Each row of a before or after table is a point. One or more steps were done to the points. Then noise was added and the rows were shuffled. The steps act on columns, c1 being the first. Write out the steps. A step turns or swaps two columns, mirrors them in a line or flattens them onto one, adds a multiple of one to another, or multiplies or shifts one. Angles are multiples of 10 degrees, from the lower column toward the higher: turns from -170 to 170, lines from 10 to 170 but not 90. Use the fewest steps. Two steps may share a column if one is a turn and the other turns, adds or multiplies; they go together, in the order done. Otherwise the lowest column goes first.

Before:
[[  3  29   4]
 [ -3   5  10]
 [ -8 -10   3]
 [  6   2   3]
 [  7   4  14]
 [-20  -4  10]
 [ -9  -6  11]
 [ -8  -7  38]
 [-19  13  -6]]
After:
[[ -9  -5  95]
 [ -2   5  25]
 [-16  16 -16]
 [-10  -4  28]
 [  6   1   8]
 [  7  29  10]
 [  7   3  36]
 [-21  -1  26]
 [-10  -9   8]]
Steps: turn c1 and c2 by -10 degrees; multiply c3 by 2.5

Before (13 x 9):
[[-12  14 -12  -1 -15 -25 -20   3 -37]
 [-19  10 -13  67 -10 -30  84 -61 -22]
 [ 25 -14  10   2  -8 -21 -20  26 -26]
 [-19   0  10  24 -15  94   5  21 -15]
 [-13 -24 -19   8  23 -29   7   1  -7]
 [-19  -9  13  15 -20 -17 -14 -17 -35]
 [-25   6 -11  -4 -18 -15   0   9 -21]
 [ -1   4 -11   0 -17  -7  -8 -44  -9]
 [  4  -1  33  -5 -13 -31 -18 -29  16]
 [ 23   8 -11  -6  -2 -17 -12  22 -25]
 [ 23   9  31   0 -16 -24  21  29 -12]
 [ -9  12 -14  40  -1 -31 -19  -4  22]
 [-19   6  -2  35  95   2  35  25 -25]]
After (13 x 9):
[[-18 -20  -2  34  94   3  34  24 -25]
 [-19 -11 -18  68 -10 -30  85 -60 -22]
 [ 22  -4  41   0 -15 -25  21  29 -12]
 [ 23 -16 -14  -6  -2 -16 -12  22 -25]
 [-18 -44  16  15 -20 -18 -14 -16 -36]
 [-13 -31 -24   7  24 -29   8   0  -7]
 [ -2  -4 -14   0 -17  -7  -8 -44  -8]
 [-18 -15  13  24 -16  94   6  21 -14]
 [  3  15  43  -5 -12 -31 -17 -29  16]
 [-12 -24 -15  -1 -15 -26 -20   3 -38]
 [ -8  34 -18  41  -1 -31 -19  -3  22]
 [ 24 -40  13   2  -8 -21 -20  25 -26]
 [-25 -15 -14  -4 -18 -15  -1   9 -21]]
Steps: add 1 times c9 to c2; multiply c3 by 1.3

Before:
[[-57 -39  20  25 -25 -27 -16 -47  22  59 -36   2 -14 -26 -45  17 -38  10]
 [-41 -12  39  10 -65   1  42 -27  -1  55 -44  57  12 -20 -64  53 -26  47]
 [ 74  74  36   4  13  56 -76  26  -5 -14  53 -57  51  -5  26 -28  46 -38]
 [-14  -3   6  26 -55 -29   1  15  62  12 -13  26  21 -14 -59  17 -39 -11]
 [-13 -22  67  26 -14 -13  45  16  35  -6  32  -6  12 -43   0  -1  25 -50]
 [-21 -38  15  23 -29 -33  -2  -5  -5  10 -11  68   6 -55 -35 -10 -28  35]
 [-30 -35  27 -28 -38  -6  12  51  25  54  21  -5  37  16  -7 -45   8 -16]
 [ -7  34 -43  39  22  -7 -19  20  38  11  -5  -1 -44   0   8  25  48  35]
 [-26  26 -18  25  47  66 -41   3  36 -37  -2  15 -29  10   4  37 -25  40]
 [ 25  10 -29  77   4  44 -23   7  14  22  22   7 -24  42  29   7 -15   9]
 [ 31  35 -34  39  33  38 -66  54 -37 -58  18 -63   8  74  42   7  45 -34]]
After:
[[-25  25 -18  24  49  64 -18   5  35 -28  -2 -45 -26   9   2  38 -37 -16]
 [ 75  77  35   6  14  53 -32  24  -5  48  21  65  51  -3  25 -27 -15 -20]
 [ 29  35 -34  41  36  35 -29  56 -39  46   6  67   9  70  41   5 -58 -26]
 [-13  -3   6  25 -56 -28   2  15  63 -41  -6  -9  20 -12 -61  17  13  30]
 [ -9  33 -44  37  23 -10  -4  22  40  49  -6 -24 -44   2   9  27   9 -22]
 [-58 -40  21  23 -25 -28  -7 -46  21 -42 -13 -10 -15 -28 -44  20  57  -4]
 [-41 -12  41   9 -65   0  18 -25  -4 -25 -19 -73  11 -21 -64  52  56  12]
 [-29 -32  29 -24 -41  -7   7  51  25   8   8  16  38  14  -6 -47  54   3]
 [ 24   7 -28  81   5  49 -13   6  14 -14  10  -9 -22  42  30   5  25  -3]
 [-15 -21  68  27 -15 -14  19  16  34  27  10  39  15 -43   5   0  -3  32]
 [-18 -36  13  23 -30 -32   2  -5  -4 -28  -4 -70   5 -57 -34  -9   9  31]]
Steps: multiply c7 by 0.4; swap c10 and c17; multiply c11 by 0.4; turn c12 and c18 by 130 degrees

Before (9 x 32):
[[ 31 -50   8  12  13  24  -2   4 -62 -50  34 -47 -24  49 -47 -45   0 -34
  -31 -37 -28  -1 -43  25  -8 -21  47  -7   4  18 -23 -10]
 [-40 -37  25  50 -27  24 -28  40 -33 -47 -41 -62  23   8  -4   0  63  10
  -78  47  37 -18  20 -51 -21  46 -30 -29   4 -41 -49  10]
 [  6  30   5 -42  54 -22 -13 -18 -13  22 -15  29  29  30 -16 -13 -27 -59
  -29 -20  -3  47  33  52  22  -4  -4 -31  46 -12  26 -58]
 [-38 -74 -30 -30 -24  40  52  -8  29  18 -39 -36 -19  -9 -39 -29  57   3
  -87 -38  23  33   8  22  14  41  -9  -3  -6 -28   2  14]
 [ 24 -39 -10  26 -42   3  52  62 -54 -35  20  21  48 -26  26  44 -37   2
  -32  37  39  11  31  46   8 -48  57 -24  39  40  25 -10]
 [-11   1  30 -14  22 -22  15 -34   5 -23  44  -5  13  -4 -58  47 -20 -60
    6  21 -41  53  56  35 -78  17 -23  34  45 -37 -11  -2]
 [-47   1  11 -30  28  -6  38 -23 -30  41 -19  24 -18 -26  10  16  67  -8
    7  34  54 -48  19 -56 -61  29 -10  56 -42  27 -25  15]
 [  8 -53 -15 -25 -46 -45 -24   6  -6   8 -45  30 -14  69  39   0 -17 -33
    9 -12 -29 -49 -35   9 -33  -2 -28  60  33  58  -9  -5]
 [ 16 -15   4  35  57   1  37   3 -49  35 -13 -14  50  -1 -40  31  29   2
   -1 -13 -24  -2 -19 -51 -19  -7  19 -19 -14  35  31   2]]
After:
[[-38 -36  25  51 -25  25 -28  39 -34 -48 -39 -61  23  10  -7   0  64  11
  -78  47  37 -25   6 -47 -18  46 -28 -26   6 -40 -48  10]
 [ 17 -14   1  37  58  29  37   1 -49  35 -15 -12  49  -3 -39  32  25   2
   -5 -14 -24  13 -20 -50 -18  -6  21 -20 -15  33  30   6]
 [  9 -55 -15 -28 -47 -47 -23   7  -7   9 -44  30 -11  71  39   2 -18 -32
    8 -12 -31 -16 -60  12 -33  -2 -26  61  33  58  -8   0]
 [-43   2  11 -31  29   9  41 -25 -31  40 -20  24 -18 -26   9  16  66  -8
   11  35  55 -50 -16 -58 -59  25  -9  56 -41  28 -26  13]
 [-10   1  31 -14  22  24  15 -34   5 -21  44  -8  11  -2 -58  48 -18 -57
    8  20 -40   4  78  37 -78  20 -24  32  42 -34 -14   0]
 [ 23 -39 -11  27 -41  46  51  61 -51 -35  20  23  46 -24  25  44 -41   0
  -34  37  41 -12  29  44   6 -51  60 -19  38  41  27 -14]
 [-37 -74 -28 -32 -24  11  48 -12  32  16 -41 -37 -19  -7 -39 -28  58   5
  -84 -38  25  18  27  21  15  39 -10  -3  -6 -28   5  14]
 [  5  29   4 -45  54 -34 -13 -16 -13  24 -19  29  26  30 -13 -14 -26 -63
  -29 -22  -4  14  54  51  21  -4  -3 -30  46 -14  24 -55]
 [ 32 -47   5  13  10 -18  -3   8 -61 -48  35 -47 -26  47 -50 -47   0 -33
  -31 -35 -25  26 -36  23  -8 -23  49  -3   6  17 -21 -13]]
Steps: add 1 times c16 to c6; turn c22 and c23 by 40 degrees
